Each row is a point. Two turns around zero, p and q, are shown by what they do to some points. Where does a point land after both, in the order given? Backwards means that the second turn is done in reverse. Each puzzle has new turns, and all numbers are rounded.
In the rows, zero is written as 128.

Turn p:
[116 135 172] => [109 116 168]
[ 62 112  49] => [ 81 124  35]
[136 148 153] => [126 140 159]
[156 107 141] => [159 112 140]
[170 138 125] => [165 149 138]
Turn q:
[130  84 106] => [123  91  96]
[ 82 206 136] => [ 84 191 177]
[146  85 146] => [156  87 123]
[154 137 124] => [148 143 116]
Where do these land?
q, then p: [142 128 159] => [152 125 152]
q, then p: [109 155 146] => [108 131 160]
q, then p: [ 77 118 148] => [ 99  85 147]
q, then p: [184 112  59] => [153 173  54]

Turn p:
[ 63  99 112 149 168 162] => [ 73 123  92 141 183 160]
[181 175 149 112 143 126] => [191 152 162 114 133 121]
[200 118 166 150 112 121] => [189  87 161 151 106 122]
[ 68 147 153 110  74 106] => [ 60 152 168 128  97 104]
[ 81  94  71 121 136 181] => [ 80 133  68 117 136 187]
[113 141 100 150 124 113] => [119 149 102 148 124 111]
[190 122 145 105 140  87] => [184 100 142  98 119  91]
Turn q:
[133 110 106 148  91 148] => [133 116 111 161  93 144]
[121 161 166 162 159 186] => [105 138 176 162 172 173]
[ 71 169 108 109 108  63] => [ 65 159 106  91 104  74]
[134  86 110 128 133 160] => [148  93 103 144 135 153]
[159 101  68 145  73 148] => [160 126  78 172  72 146]
[166 151 222 141 153  83] => [154 141 229 103 146  89]
[152 174 152 100 146  95] => [139 176 156  87 141 109]
[ 92 117 111  86 105 123] => [102 113  94  91 106 134]
[125  85 109 132 183 147] => [146  90 100 141 182 131]
Where do these land?
p, then q backwards: [ 52 167 177  79  65 119] => [ 77 210 195 139  89 102]
q, then p: [163 164 105 142 113 136] => [154 168 140 159 117 131]
p, then q: [141 116 153 114 159 175] => [151 109 137 122 165 172]
q, then p: [130 105 117 112  88 180] => [122 120 115 141  97 190]
q, then p: [116 136 120 184 113 106] => [109 127 130 175 125  89]
q, then p: [163  72  98 178 172  89] => [182  83  82 153 136  69]
q, then p: [104 110 115  90 203 124] => [137 123  82  71 179 123]
q, then p: [154 154 139 125 111  95] => [142 147 162 124 107 102]

Turn p:
[110 129 181 129  99  98 133 168 154 175 178] => [103  99 167 111 122 103 136 141 163 192 177]
[ 99  83  92  67 190 136 115  69 146 120  70] => [127 110  94  98 188 148  85  62 115  89  57]
[161 105 131  73 115 151 138  97 156 146 177] => [166 127 116  74 137 162 150  84 144 159 153]
[103 129  94 176 152 173 131 105 143 121 116] => [ 99 134  99 181 149 166 144 117 128 100 118]
[168 160  82 134 123  89 173 150 125 178 142] => [152 141  86 133 125  81 174 161 144 182 108]
[128 175 106 115 121 107 161 140 162 109  88] => [119 159 121 124 107 100 137 133 177 113  76]
[179 168 122 171 189 164 169 146 144 123  82] => [158 161 144 181 166 151 169 175 155 107  69]
[153  60 169 115 104  85  86  75 145  82 122] => [183  62 153 113  91 130  83  70 124  93 144]
[ 79 111 158 175 174 148  86 171  95 119 174] => [ 86 111 149 158 178 138 101 174 102 108 201]
[102 143 184 162 102 108  87 108  94 143 148] => [111 124 177 163 109 100 109 107  91 147 179]
[ 80 135  97 109  77 176 105 176 115 145  76] => [ 54 157 111 112  88 169  90 156 107 150  93]
[167 181 101 117  91 154  91 163  86 114 156] => [152 205 109 122  89 137 112 171 108 143 165]
[134  85 147 120 126  74 188  96  98  88 137] => [154  75 138  92 115  80 173 112 105  80 126]
Turn q:
[136 130 127 162  87 188 160  47  98 154 135] => [142 129 134 151  97 178 176  36 115 149 125]
[106 152 177 119 153 137 112 146  80 151 110] => [ 99 130 160 107 152 143 117 143  81 171 108]
[181 140 130 119 138 120 142 131 170  87 108] => [172 155 141 122 148 105 129 135 159  84 105]
[ 69 147 115 215 120 147 178  78  43 151  94] => [ 72 120  99 179 104 140 188  60  46 160  76]
[121 115  96  95 160 152  94 149 161 101 124] => [115 140 102 107 153 157  98 157 158  87 139]
[132  90 153 129 179 112 121 178 183 135 149] => [120  97 149 151 176 117 114 189 178 121 141]
[171 122 116 125 100 110  68 179 170 125 129] => [180 122 126 135 107 126  61 178 153 112 133]
[ 34 166 147 152 105 148 195 100 105 172  98] => [ 52 154 125 140  86 139 202 108 110 194  88]
[153 156 105 101 162  92 105 155 149 140 169] => [154 155 111 131 164 102 100 167 134 137 178]
[100 103 137 107 161  85 117 100 153 153  91] => [ 90 116 111 110 156  94 103 114 173 159 106]
[181  95 105  79 112 112 125 189 107 119 148] => [188  87 114  80 129 118 123 178 116 107 160]
[152 117 128 134  61 132 119  85 116  48 182] => [152 127 163 124  68 117 125  73 114  55 178]
Where do these land?
q, then p backwards: [119 109 111 135 154  45  97 138  77  79 106] => [ 73 104 103 110 155  55 109 125  70 112 109]
q, then p: [140  49 147 101 195  78 107 187 118  68 130] => [140  62 129  75 177 110  55 170 141  62 148]
p, then q: [120  64  93 126 198  59 107 110 150 106 150] => [133  80  80 132 185  97  81 110 159  64 155]
q, then p: [159 172 101 147 138 179 184 153 131 157 183] => [146 159 126 151 143 142 222 183 134 136 140]
p, then q: [134 104 143 115 107 153 206  98 154 104  84] => [122 129 145  79 110 134 184 100 164 101  71]
p, then q: [106 153 136 148 101 117 127 146 132 170  63] => [ 97 116 128 142  91 126 108 137 125 175  70]
p, then q: [113 179 139 145  91 143 111 151 137 136 194] => [121 162 145 170  98 127 147 151 133 164 190]
q, then p: [ 85 153 128 104 109 147 118 105  93 135  91] => [ 90 167 123 105 119 130 121  95  92 148 104]
p, then q: [184 111  95 107 156  90  58 132 120  90  94] => [194 125 112 122 140 132  40 128 109  87 116]
p, then q: [ 97 144 113 111  82 151 123 139 149 138 131] => [103 157 113 121  87 152 131 128 144 154 141]
q, then p: [133 142 149 203  76 169 124 113 151 126 194] => [128 120 172 188  75 161 183 122 122 128 185]
q, then p: [110 185 163 137 174 193 108 133 154 123 164] => [ 90 185 184 164 171 150 146 147 139 121 162]
q, then p: [125  75 116 114 124 151 163 101  94 189  99] => [126  92  90 102 152 167 163  94 106 154  79]
p, then q backwards: [167 151 158  99  87 118 159  87 130 172 111] => [150 156 169 124  81 125 168  89 111 161 102]

Turn p:
[135 127 171 150 147  98 134  94 117 103 123  78 178 115] => [134 108 182 138 152 102 107 122 131 120 144  70 169 116]
[ 92 105 115 118 140 103 128 175 166  71 178 112 153 109] => [ 78 141 105 107 168 126 139 181 130  84 158 104 134  85]
[121 116 101  81 117  95 136  83 158 142 148 122 209 160] => [127 107  73  91 156 111 105 114 165 138 141 113 211 131]
[118 160 120 110 140 131 111 116  92 135 159 110 114 178] => [138 141 100 120 135 133 109 102 112 120 149 102 110 187]
[140 111 111 187 151 167 123  93  99 125 127 141 113 103] => [143 108 145 200 119 131 141  99 118  89 114 147 121 127]
[136 151 124 134  98 160 105 179 123 162  99 144 147 124] => [141 166 115 144  96 162 123 150  99 172 105 139 138 117]
[150 170 114 169 111 163 128 122 183 143 120 101 135 139] => [160 166 126 165 122 160 122 133 192 142 114 109 128 120]
[111 117 187 113 150 123 131 126 112 135 125 127 129 144] => [115 108 170 106 137 141 113 127 108 139 155 130 134 153]
[136 148 125 109 138 123 118  94 168  92  77 132 112 139] => [128 135 150  96 124 120  91 119 173 108  78 135 121 129]
[129 135 106 120 125 118 143 121 116 101 119  95 129  31] => [122 141 145 126 130  97 158  89 111 109 112 100 121  45]
[ 91 133 126 107 111 141 130 127  95 179 101 132  71 146] => [110 110 114 117  98 151 127  87 108 174 119 142  78 158]
[100 145 177 147 107  88 135 165 103 127 127 148 118 141] => [ 85 140 159 125 105 106 135 162 104 163 149 118 118 160]
[143 145 120 130 111 183 126  95 127 159 154 156  98 142] => [160 140 109 146  92 156 140  91 148 121 146 165 118 156]
[159 118  95 127 151 128 143 167 158 142 122 163 130 116] => [141 145 111 130 161 130 157 157 130 136  99 175 130 112]
[161  73 115 132 123 131 160 131 109 105 144 141 142 145] => [153  80 115 126 129 118 167 159 119 100 127 134 148 136]
[125  93 140 113 128  97  96 159 123 128 126 146  70 113] => [112 113 130 111 123 104 113 153  98 133 140 167  69 112]
Turn q:
[122 175 143 119 105 148 141 104 160 159 139 105  88 102] => [148 167 104 119 116 148 142 108 148 165 119  95  79 130]
[ 92 106 159  98 163 104 152 165 156 162 116  92 119 145] => [125 102 165 120 171 106 142 166 140 151 163  90  87 131]
[142 101 129  99  97 126 148 101 165  76 144 108 153 129] => [151  89  85 100 117 110 138 110 146 106 134  87 161 122]
[134 144 103 109 147  94  86 132  85 123  99 164 116 161] => [128 154 164 105 153 109  91 130  96  93 108 174 130 140]
[ 83 152  96 163 158  88 160 137  95 152 120 119 116  97] => [ 91 185 146 156 137 106 171 150  84 132 139 127 111 107]
[ 84 116 124 112 165  93 100 106 165  94 121 131 128  79] => [120 153 130 129 177 104 117 103 148 107 148  96 142  63]
[175 145 124 163 113  88 136 165 114  84 169 105 123  85] => [173 151 111 165  67 129 122 157  98  98 163 115 147 100]
[129 144 151 118 154 167 154 130 104 102 112 105 135 109] => [138 122 143 117 134 176 157 149 118 138 105 107 148 105]
[137 143 118 104  79 118  83 133 120 115  91 136 128 120] => [126 139 130 104 103 109  70 123 127 114  85 122 126 120]
[162 137 100 128 109 131 110 104 161 159 101 152 157 132] => [132 141 101 135 133  93 100 115 151 159  93 146 151 157]
[158 108 167 146 121 156 166 122  82 128 152 170 152 152] => [139  86 159 139  88 154 172 114 134 125 121 173 157 155]
[120 147 126 144 152 131 155 137 121 143 168 145 174 160] => [110 141 140 129 126 137 165 145 142 131 163 148 162 173]
[145  97 127 100  89 154  87 123 107 144 166 115 114 123] => [128  97 109  92  90 143  90 101 120 151 147 153 111 115]
[108 118 164 152 150 133 104 107 157 159 118  84 110 168] => [119 108 139 150 174 149 110 102 120 154 149  91  96 166]
[102 105  92 134 164 156 167 134 135 146 107 151 101 128] => [102 120 111 141 173 125 172 150 134 133 109 161 101 112]
[156 111 124 158  81 161 100 148 120 102 123 165 134 159] => [117  94 112 147  90 147  90 126 142  92  98 163 139 153]
Where do these land?
p, then q backwards: [107 124 144 140 133 126 179 154 118  98 108 152 125  97] => [ 85 127 134 130 135 131 173 134  81 130 107 143 143 124]
q, then p: [147  84 140 173 144 157 133 159 140 141 128 110 122 100] => [128 108 122 197 128 146 151 147 120 138 139 148 115 100]
q, then p: [117 110 132 133 115  73 145  56 105 107 152  97 160 130] => [135  89 122 117 132  82 140  83 126 118 156  69 173 144]
p, then q: [139 106 140 173  94 171 132 157  99 136 119 128  77  95] => [135 107 121 170  64 147 156 120 117 123  99 139  78 116]
q, then p: [117 175 120  96 126 149 115 153 105 104 129  92 105 123] => [148 164 122  92 109 164 128 115  90 120 118 112 101 114]
q, then p: [116 150  91 108 115 160 129 129 110  72 129 139 137 167] => [111 134 106  79 118 155 126 137 112  87  82 116 149 131]
q, then p: [152  68 163  73 166 129 102  93 119 121 113 130 151 100] => [156  91 158 120 161 112 106 103 108 133 156 172 176  79]
q, then p: [ 91 123 138 136 142 136  92 145 131 150 111 158 153 134] => [ 81 139 150 136 137 152  91 133 138 133 148 145 134 131]
q, then p: [120 136 126 100 109 122 133 102 136 137 169 145 147 113] => [129 140 104  98 125 112 135 105 164 136 146 131 151 122]
p, then q: [110 145 143 149  97 138  84 108 147 126 112 129  84 187] => [115 118  98 129 126 139  64 111 147 105 126 125  76 165]
p, then q backwards: [162 186 108 119 111  82 141  58 118 161 125 102 141 118] => [150 131 148 107 104  80 122  56 184 154 122 140 153 103]
q, then p: [139 146 105 171 158 157 167 117 140 111 163 141  80 151] => [142 140 117 153 131 145 190 129 147  82  91 140 118 167]
p, then q: [128 147 101 127 118  84 105 125 161 143  83 107 108 102] => [133 170 135 147 154  94  95 115 127 156 114 114  93 101]
q, then p: [131 109 117 106 152 142 162 174 157 167 135 111 162 173] => [117 113  94 112 181 155 145 182 120 158 151 148 119 148]
p, then q backwards: [154 157 149 120 137 124 122 178 159 117 137 140 163 104] => [127 175 107 108 177 113 127 151 113 124 126 131 144  96]
q, then p: [120  82 133 125 133 100 107 141 104 157 137 169 133 153] => [ 91 110 144 123 119  99 114 146 125 119 168 170 137 149]

Turn p:
[126 189 125 131 122 135 112 101 121 147 135  99 113  98] => [115 138 160 111  87 146 126 103 129 144 148  85 121 107]
[133 104 103 130 143 147 150 115 142 128 128 134 126 153] => [143 136 112 123 143 135 147 121 147 116 116 144 104 153]
[113 100 111 145 106 139 146 115 132 127 138 112 136 120] => [128 121 105 112 110 109 145 113 144 102 134 141 127 131]
[123 164 136 134 133 116 122  93 128 100 105 132 119  83] => [158 156 138 110 113 141 108 113 119 125 130  98 150  87]
[111 143 128 153 147 111 151 111 120 148 103 135 144 122] => [123 142 136 120 145 122 150  99 120 127 102 124 127  92]
[178 103 140 153 135 115 109 196 145 117 138 138 135 150] => [128 110 122 197 144 104 117 186 148 133 119 139 116 130]
[111 180 129 134 105 111 136 106 126 133 140 146 125 126] => [103 171 152 119 104 142 131 118 107 124 133 129 134 109]
[168 106 137  91 130 126 145 159  86 117 126 158 143 135] => [157 118 136 153 141 108 144 155  95 153 111 143 156 169]
[130 108 141  86 130 120 147 100 134 141 142 121 143 134] => [128 134 142 110 151 115 125 101 137 134 142 145 149 163]
[130 109 125 127 106 111 141 124 142 137  85 115 115 146] => [130 122 121 118 122 113  99 109 136 134  91 158 114 127]
[136 102 121 152 137 144  51 151 137 138 136 132 131 143] => [116 101  82 157 140 139 120 158 143 160 164 126  98 112]
[120 112 146 135 139 143 143 134 122 136 144 147 107 127] => [137 116 138 132 145 127 137 131 105 103 142 135 110 134]
[111 115 120 141 146 114 141 120 103 116 136 118 118 149] => [117 136 104 126 143 116 133 116 111 108 112 107 119 143]
[117 156 118  75 121 125 115 144 141 127 137 124 125  89] => [124 124 160  85 114 141 115 161 134 146 144 116 156 132]
[115 127 140 134 121 161 113 151 140 109 127 109 139 146] => [114  96 111 147 120 159 122 134 144 113 129 131 137 132]
Turn q:
[114 114 147 130 112 116 115 129 101 154 145 108  80 137] => [132 129 147 131 110 161 123 150 141 139 156 139  80 132]
[171 112 128 112 122 108 135 156 124 132 139 152 175 106] => [169 120 125 103 114 110 137 129 102 147 101 145 164 155]
[131 135 164 140 133 139 116 131 141 133 134 138  89 125] => [129 125 136 126 147 145 124 153 156 124 124 155 114 104]
[120 103 152 101 125 138 151 143 116 156 132 150 165  94] => [128  96 142 124 121 145 171 124 110 151 109 150 156 157]
[153 116 124 139 128 138 178 140 101 130 129 144 158 116] => [158 122 116 148 134 125 149  97  97 131 102 148 134 153]
[146  86 135 126 124 159 134 158 126 135 145 139 182 126] => [153  87  90 121 106 140 149 117 104 139 116 146 163 136]
[105 128 157 122 134 110 123 137 128  99 127 114 113 143] => [124 124 123 131 125 122 141 160 159 111 128 110 107 137]
[119 161 124 131 138 134 100 110 112 111 136 104 112 118] => [129 135 143 126 156 136 112 137 132 103 163 104 124 125]
[128 120  93 156 141 123 123 122 134 129  82 122 132 116] => [104 128 121 131 141  88 121 117  91 134 134 125 114 109]
[119 144 112 116 102 137 126 131 146 108 125 116  99 127] => [118 166 127 119 125 143 136 135 131 116 129 107 122 103]
[ 98 144 118 124 151 114 120 127 147 121 166 120  86 138] => [126 155 142 139 122 122 132 137 180 121 169 127 126 112]
[116 158 112 162 113 114 123  93 154 128 114 111 136 141] => [109 137 142 160 128 112  88 127 122 124 122  95 130 100]
[142  88 134 111 119 137 136 122 108 122 140 178 160 122] => [137 100 128 105 100 132 142 102 114 108 103 162 148 154]
[119 171 105 130 135 129 112 128 134 132 102 129 122 163] => [ 92 160 108 136 145 121  91 131 135 129 136 116 132 133]
[140 140 115 121 144 127 129  92 147 131 104  95 112 147] => [113 134 129 121 149 118 105 102 145 144 129  93 105 110]
Where do these land?
q, then p backwards: [150 138 151 116 115 136 135 130 100 117 149 153 144 120] => [127 121 132  99 132 153 162 128 131 100 115 137 124 136]
q, then p backwards: [125 138 106 159 132 142 129 108 139 143 118 135 141 120] => [121 131 171 141 121 107 120 125 118 134 119 130 136 132]
p, then q backwards: [148 126 189 162 141 157 114 129 114 134 119 143 140 118] => [117 126 125 183 138 157 150 110 124 142 155 102 140 104]
q, then p: [ 97 137 126 130 113  94 121 139  73 142 139 121 138 153] => [ 82 124 106 170 107 140 121 135 113 115 130 137 101 149]
q, then p backwards: [ 94 126 110 141 125 135 117 138 132 143 116 147 126 113] => [112 138 142 135 102 118 122 141 121 141 149 147 143 134]
p, then q: [129 140 113 146 117  83 138 103 130 142 132 130  31 132] => [121 174 162  90 149 153 104 178 149 103 153 114  80 143]
q, then p: [152  91 125 108  98 149 101 141 130 131 122  49 138 119] => [140  77 144  99  91  96 143 120 138 148 142 106 114 184]
p, then q backwards: [131 102 122 107 128 132 145 127 148 109 132 141 139 152] => [138 148 145 121 143 132 133 149 108 123 136 159 126 138]
p, then q: [118 123 112 121 140 133 145 117 114 113 119 117 130 115] => [131 132 120 113 132 124 130 108 125 136 116 101 124 137]
q, then p: [107 133 108 169 126 146 136 137 142  99 122 112 143 117] => [135 136 111 128 110  97 149 133 129 107 117  90 142 109]
q, then p: [144 142 132 107 139 148 142 141 141 125 120 143 118 147] => [135 143 134 106 138 157 139 129 148 140 112 131 122 121]
p, then q: [137 146 182 116 130 135 124 114 150 130 120 149 143 126] => [140  82 138 133 151 137 113 130 131 110 126 152 156 121]
q, then p backwards: [138 132 123 107 136 107  88 129 121 130 124 139 134 131] => [116 118 120  90 116 111 124 129 136 126 141 118 113 114]
p, then q: [148 134 117 104 141  71 146 134 147 142 124 142 136 115] => [116 128 140 126 156 107 120 168 149 162 113 129 143 154]
q, then p backwards: [102 112 103 124 138 152 138 134 139 118 163  99 118 143] => [132 134 123 162 125 157 104  98 129 123 149 118 151 112]

Turn p:
[ 98 114 121 151  79 144 167 106 151 138 144 134 108  88] => [115 103 163 102 160 115 169 176 121 102 133 142 113 142]
[166 101 116 115 135 170 137  88  91 166 162 117  95 159] => [ 85 140 121 168  85 137 119 162 132  69 110 110 148 155]
[115 118 157 139  99  79 160 158 147 172 136 169 113 179] => [145  68 124 148 130  85 111 113 101 135 137 130  92 194]
[122 125 129 182 155  99 127 104 138 109  93 111 128 114] => [154 131 124 125 141 137 148 109 143 125  83 172 102 102]
[146 169  99 162 136  88 142 146  82 136 140 121  90  80] => [118 151 138 194 132 106 182 119 107 133 149 166 116  95]
[156 131  94  95 176 124 114 128 157 117 109 155 116 117] => [107 137 100 129 144 171 112  85 141 107 162 127 115 107]
[125  88 125 101 146 112 161 171  86  80 163 124 178 143] => [108 107 128 138  84 104  87 155 167 186 144 105 104  86]
[123 174 117 105 140 154 106 100  74  78 117 155 113 132] => [120 160 135 116  74 161 122 121 119 132 163 176 173 107]
[151 176 142  85 107 148 129 152 105  92 130 122 110 179] => [148 156 145 120  60 110 112 102 121 127 175 105 154 140]
[ 85 119 110 129 144 164 101  96 160 152 119  83 123 100] => [106 172 122  92 185 132 135 143 147 105  91 134 150 134]
[141 113 172  98 137 115 160 162 113 157  85 115 160 155] => [151 105  59 124  98  98 133 120 142 156 123  90 123 146]
[117 131 141 131 104 109 123  93 146 138 158  91 175  82] => [138 109 139 114 174 100 132 159 112 122  96 114 157  78]
[137 171 117 166 115 158 113 156 165 168 142 138 140 131] => [115 122 168 137 161 136 160  85 110 139 115  97 150 162]
[118  90  96 116  92 145  82 102 166 128  95 161 109 151] => [122 142 128  79 143 183  94 135  88 102 124 128  98 165]
[120 100 182 146 154 110  99 159 137  90 127 125 163 111] => [186 117 126 134 149 145 103 136 167 181 115 124 124 106]
Turn q:
[142 144  93 155  74 112 146 156 115 146 106 156 138 119] => [147 140 138 136  89 131  93 154 161 123 146 183 133 135]
[140  45 151 124 163 147 164 116 110 149 147 140 108 149] => [ 80 103  58 114 101 136 153 102 108 121 100 129  92 130]
[128 132  97 110 119 138 124 109 168  97  89 128 128 120] => [147 114 151 120 128  66 120 130 120 150 134 125 138 143]
[ 62 100 119 155 203 142 138 112 112 101 110  77 159 139] => [ 80 117 131 119 160 149  93 115  42 168 148  93 103 148]
[149 136 169 146 134 103 158 130 116 131 121 146  87 108] => [141 141 116 133  93 133 122  91 122  79 128 128 128  95]
[144 152 129 141 112 136 155 118 110 161 161 106 120 122] => [126 152 127 103 130 161 128  98 164 134 131 146 121 110]
[146 146 122 115  94 148 133 119 126  70 160 154 157 123] => [132 153 177 135 121 118 162 122 136 129  93 150 143 173]
[142 132 180  31  85 111 141 149 136 119 150 114 155 138] => [128 199  93 158 126 105 167 135 175 137  95  82 168 150]
[124 160 144 126 136 152  63 111 143 142  72 160 148 122] => [138 124 166 139 164  81 124 187 124 102 131 117  97  96]
[109 158 101 150 185 133 113 130 172 144 160 139 162 138] => [125 101 149  92 178 154 101 155 103 141  88 132 154 112]
[120 127 156 127  91 117 103 106 148 115 155 147 147 108] => [112 137 146 163 158 110 154 122 142 107 118 150 157 128]
[125 129 142 144 116 113  70 112 111 144  84  88  74 202] => [158 119 103 124 133 131 183 161 104 136 218 112 107  86]
[ 99 155 106 132  98 109 145 138 104 117 133 140  37 111] => [205 120 112 131 122 144 119  79 138  92 170 145 125 154]
[145  79 108 141 122 143 149 206 121 144 137  82 146 119] => [110 108 103 164  82 171 100 129 152 196 114 123 119 130]
[146 125 104 123 188 116 118 108 125 139 134 143 155 101] => [ 89  95 150  90 133 131 102 139 129 104 107 102 134 131]
Where do these land?
q, then p: [183 134 139 111 143  82  99 164 163 144  98 111  90 157] => [124 131 138 131 153 110 163 163 116 140 128  57  96  73]
p, then q backwards: [ 75 118 109 130 122 159 116  67 158 130 146 141 154  70] => [123 154 107 152 159 111  95  88 153 170 175 151 175 151]
p, then q: [137 134 119 172  95 116 118  80 110 146 129 105 147 174] => [125 163 136 158  88  97 124 151 116 105 178 123 100 137]
q, then p: [134 109 148  94 151 159 159 142 144  96  72 132 120 124] => [152 166 109 148 113  94 140 129  72 114 111 145 100 117]
q, then p backwards: [ 93  79 150 134 132 174 152 123 146 142 154 162 114 107] => [120 116 108 162 165  72 133 110 140 175 103 134 131 145]
q, then p: [145 162 133 152 106 103 144  77  96 152 173  77 129 109] => [114  96 149  89 161 125 115 132 158  94 146 135 203 118]
p, then q: [172 131 124 106 147 142  87 188  89 128  76 133  84 143] => [167 146 164  69 149 161 149 117 162 160 144 183 112 113]
p, then q: [134 111 137 125 167  92 114 150 105  87 102 151  96 140] => [161  87 148 110 137 125 154 126 161 108 118 177 121 110]
p, then q: [ 96 105  85 119  94 143 148 107 143 112 179 108 140 118] => [145 141 103 189 149 138 113 123 111 110 123  74 143 134]
q, then p: [156 155 145  97 199 120  99 178 118 129 107 116 114 187] => [125 196 117 136 106  96 180 152 143 140 142  57 116 109]
p, then q: [141 172 153 107 124 132 117 158 124 100 107 168  90 159] => [112 146 139  99 139 142 197 126 160 125 114 168 135 128]
p, then q: [ 81 134 124 173 107 130 141 137 146 133 140  98 150  99] => [122 147  85 123 112 118  90 132 110  99 115  90 136 100]
p, then q: [ 95 137  90 138 100 108 171  91 115 173 146 140 160 110] => [104 130  81 158 119 138  83 131  97  94 146 118 124 179]
p, then q: [130 126 152 118  88  98 113 119 104 143 150 114 175 127] => [ 94 123 131 154  95 153 104 153 157 125 159 105 121 125]
p, then q backwards: [148 112 113 145 147 161 144 139 159 104 142 164 156  96] => [152 129 116 147 147 135  82 128 107 151 167  91 127 112]
